Every row gives one point. Before rounding, the points of a table are all equally far from one centre. They may lie mostly on one side of it. Write the centre, to within rounding.

Points:
[[-0.4  1.2  6.3]
 [ 6.0 -0.1 -3.0]
 [ 2.2  0.1 -4.8]
 [-4.8 -2.6  1.1]
 [-3.1  2.2  1.0]
 [ 6.4  1.9  0.0]
 [-1.5  1.9  5.0]
 [-3.3 -3.0 -2.9]
 [-2.0  3.0  0.6]
 [ 1.4  4.1  0.3]]
Centre: [ 1.6 -2.3  1.2]

Points:
[[ 2.6  2.1 -2.5 -5.8  1.7 -0.8]
 [ 3.2  1.9 -0.5 -3.0  0.4 -5.9]
 [ 1.7  4.7 -1.4 -3.1  4.2 -3.2]
 [ 0.9  2.7 -1.4 -5.9  1.6 -0.3]
 [ 3.9  0.5 -2.3 -4.9  1.7 -4.0]
 [ 6.8  3.3 -1.8 -2.3  0.4 -2.9]
 [ 2.9 -0.1 -1.2 -6.0  2.1 -3.5]
 [ 5.5  4.7 -1.8 -3.8  1.6 -1.2]
 [ 4.1  0.9 -2.0 -5.1  1.2 -3.8]
 [ 2.5 -0.7  0.0 -4.6  5.7 -3.9]
 [-1.8  0.9 -2.2 -2.7  1.3  0.7]
 [ 1.2  3.6 -1.6 -4.9  2.5 -2.8]]
Centre: [ 3.0  0.7  1.1 -0.9  2.2 -0.6]

Points:
[[-2.4 -0.5 -2.0 -1.6 -0.6  1.0 -0.4  7.6 -2.4  4.0 -2.6]
 [-5.5 -1.0 -1.5  1.1  2.3 -1.2 -2.3  2.5 -0.2  4.0 -2.7]
 [-3.3 -5.3 -2.6 -2.6  2.2  0.4  0.3  1.8 -1.6  5.4 -4.2]
 [-0.5 -6.6 -2.5 -1.5  1.3  2.4 -3.0  1.7 -0.1  7.8 -1.0]
 [-1.6 -6.2  1.7 -5.3  0.0  2.0 -2.9  1.1 -0.7  6.6 -0.5]
 [-4.3 -2.6 -3.8 -1.7 -4.2  4.8 -0.6  3.1 -2.3  3.7  2.4]
 [ 0.3 -4.7 -1.6  3.9 -1.0 -1.1 -1.1  4.2 -2.2  2.3 -1.7]
 [-0.1 -5.2 -3.0  2.0 -2.5  0.0 -2.8  4.5  4.3  5.4  0.5]
 [-2.1 -4.4 -1.1 -1.7 -6.4 -0.3 -2.8  1.4  0.4  4.8 -2.4]
 [-3.5 -6.6 -3.1  0.9 -3.2  3.5 -2.7  3.0  0.3  4.6  0.4]
 [-3.9 -6.2 -0.7 -1.4  0.8  1.6 -2.8  1.1 -2.3  4.9 -3.2]
 [-5.4 -6.1 -0.4 -1.0 -1.5 -0.6 -0.9  3.2  2.9  0.2 -3.9]
 [-1.9 -3.2 -0.5  0.2  1.4 -1.0 -1.0  5.2 -0.2  6.2 -3.3]
 [-3.2 -6.5 -1.4 -1.0 -3.2 -0.7 -3.9  2.4  0.7  5.7 -1.6]
 [-5.8 -5.7  0.7  0.3 -0.1  3.8 -2.1  2.1  2.1  3.8 -0.5]
 [-2.5 -4.4 -3.3  3.1 -0.4  2.7 -1.6  3.0 -1.8  1.4 -3.8]
 [ 1.6 -3.0 -2.6 -0.6 -2.4  0.2 -1.1  5.4  3.8  3.9 -5.2]
 [ 2.1  1.2 -3.2 -1.5  2.7  6.2 -0.9  0.4  2.8  3.3 -3.0]]
Centre: [-0.2 -2.3 -1.8 -2.6 -0.1  0.9 -1.3  1.5  1.1  1.0  0.6]

Points, 21 rows:
[[ 2.0 -1.9  1.7  5.1  0.1 -2.4  1.3 -4.9 -0.4 -3.2 -5.1 -4.5 -4.5 -0.3]
 [-2.7 -7.1  0.3  6.0 -2.2  0.0 -0.3 -5.0 -1.9 -1.8 -2.6 -3.1 -1.9 -2.5]
 [ 3.4 -5.1  2.5  2.9 -2.6  2.6  1.6 -5.9 -0.5 -1.6 -4.8 -4.7 -2.7  1.2]
 [-2.5 -5.3  3.4 -1.1 -2.4 -0.3  0.1 -3.7  2.2 -0.8 -5.2 -1.7 -2.4 -2.0]
 [ 0.9 -5.3 -1.4  2.4 -1.5 -0.4  3.2 -5.0  1.9  0.7 -1.9 -3.0 -2.0 -4.1]
 [ 1.5 -5.7  4.7  5.0  1.6  1.2  1.1 -6.5 -0.3 -0.6 -2.5 -2.6 -2.4 -0.6]
 [-1.1 -5.9  2.0  7.6 -1.8  1.1  2.8 -4.3 -1.5 -3.0 -4.6 -2.5  0.4 -0.4]
 [ 1.2 -5.2  4.3  5.5  1.2  0.3 -0.3 -6.1  1.1 -1.6 -4.7 -4.0 -1.3 -1.9]
 [ 2.2 -6.6  1.6  4.9  0.8 -1.5  1.4 -4.7 -2.3 -3.2 -5.1 -2.8  0.0 -1.1]
 [ 0.2 -5.8  0.4  4.7  0.3 -1.9  0.2 -6.1 -2.5 -1.8 -0.8 -3.1 -2.3 -4.2]
 [-0.9 -6.8  2.8  3.1 -0.3  0.3  0.3 -4.2  2.2 -3.3 -4.6 -2.1 -1.4 -2.6]
 [-0.4 -5.1  0.6  2.8  2.2  0.0  1.7 -4.1 -1.4 -1.9 -5.4 -3.4 -3.8  0.2]
 [-1.2 -4.7  0.3  2.1  0.6  1.8  2.0 -5.7 -0.9 -0.7 -4.7 -2.9 -4.0 -0.1]
 [-2.3 -5.7  0.3  4.2 -0.4 -1.4 -0.1 -2.7  1.2 -2.9 -5.8 -2.4 -3.2 -0.6]
 [-0.9 -6.1  0.2  3.3  2.3  0.2  1.9 -3.7 -0.1 -1.6 -4.7 -2.9 -1.0 -3.5]
 [ 1.6 -6.9  3.6  5.5 -1.0 -2.4 -1.2 -5.0 -0.6  1.8 -2.4 -3.6 -2.6 -2.8]
 [ 0.1 -5.0  1.8  2.5  1.8  0.1  1.5 -4.2  0.2 -1.4 -6.7 -2.5 -0.1 -3.4]
 [-1.2 -2.7  0.4  4.0 -0.2 -0.5 -0.6 -5.0 -0.6 -3.2 -7.2 -4.2 -3.0 -0.7]
 [ 0.2 -4.1  0.2  4.2 -0.4 -1.7 -1.7 -2.0  1.3 -0.8 -7.1 -4.1 -2.7 -2.7]
 [ 0.4 -4.8  0.8  1.6  0.3  1.5  3.0 -2.5 -1.5 -2.1 -2.1  1.6 -0.7 -4.1]
 [-1.0 -7.3  3.1  2.5  1.7 -0.8  0.3 -4.1  0.7 -2.1 -5.1 -1.9 -0.6 -1.7]]
Centre: [-0.1 -1.6  2.2  2.5 -2.0 -0.7  0.0 -1.9 -0.9 -0.3 -0.9 -3.6  0.9  0.3]
